Every row gives one point. Examples show where two turns around zero, p and q, send a point. Where does a point land after both, in the order given? Backwards means that the second turn is done in reverse. Each puzzle has new turns, and all numbers are rounded.

Turn p:
[18 -6] -> [19 -4]
[-38 -19] -> [-36 -23]
[20 25] -> [17 27]
Turn q:
[-17 -25] -> [-26 -15]
[24  9] -> [26 -2]
[  3 -27] -> [ -9 -26]
[-10  42] -> [ 9 42]
Where do these land?
q, then p backwards: [-13  29] -> [ 4 32]
p, then q backwards: [ 9 10] -> [ 2 13]
p, then q: [25  4] -> [25 -4]
q, then p backwards: [-22 -43] -> [-41 -25]

Turn p:
[-32  17] -> [-35 -10]
[ 3 12] -> [-6 11]
[ 29 -29] -> [41 -1]
Turn q:
[-14  24] -> [-26 -10]
[  8 -44] -> [45  0]
[ 6 20] -> [-19   9]
Where do these land?
q, then p: [ -5 -33] -> [30 15]
q, then p: [-25  19] -> [ -1 -31]
p, then q: [29 14] -> [-28  16]

Turn p:
[-30  11 -17] -> [-20  10 -28]
[ 16 -20  -9] -> [ -2 -24  12]
[-25  12 -29] -> [-19   0 -36]
[-19  -1   4] -> [-14  13  -2]
[20 33 26] -> [41 22  2]
[ 39 -34  24] -> [ 15 -21  51]
Turn q:
[-15  40  46] -> [-6 50 37]
[ 16 -23 -30] -> [ 10 -30 -26]
[19 -5 28] -> [22 -1 26]
[ -4   3 -11] -> [ -5   1 -11]
[-26 -24  -2] -> [-28 -21   6]
[ 12   9 -32] -> [  8   1 -34]
Where do these land?
q, then p: [  9  39 -19] -> [ 21  -9 -38]
q, then p backwards: [-36  -7   4] -> [-23 -29  -3]
p, then q backwards: [  9 -21  27] -> [-4 -4 35]
q, then p: [ 15  18 -36] -> [  5 -30 -30]
p, then q backwards: [  2 -29  24] -> [-14  -7  34]

Turn p:
[ 27  33 -12  20] -> [ -9   0 -48  -4]
[  5  -6  12 -16] -> [  8   7  11 -15]
[-22  32 -18  26] -> [-25   9 -24  35]
[-10 -22  18   5] -> [22 -3 18 10]
[ 14 -34 -45 -24] -> [-27 -45  22 -27]
[-14  -3  45 -11] -> [31 32 20  1]
Turn q:
[ -5 -25  42  -1] -> [ -4 -32  18  32]
[  7  16 -11  15] -> [-16  12  -8 -14]
[-40 -25   0  -4] -> [ 26 -34 -19   6]
[ 13  33 -32   8] -> [-11  32 -10 -33]
[-40 -29  21  12] -> [  7 -50 -15  16]
[ 20  27  -6 -21] -> [  3  27  24 -18]
[ 46   2 -15  -9] -> [-5 46 10 12]
Where do these land?
p, then q backwards: [ -4 -28   1  11] -> [-13 -11  19 -16]
p, then q: [ 14 -11  44 -36] -> [ 1 22 55 -4]
p, then q backwards: [-32 -13   0  21] -> [ 14 -29  23  -9]
p, then q: [  9  35 -31  28] -> [ 17   1 -49 -18]
p, then q: [ 13  18 -14 -25] -> [ 29  -9   7 -19]
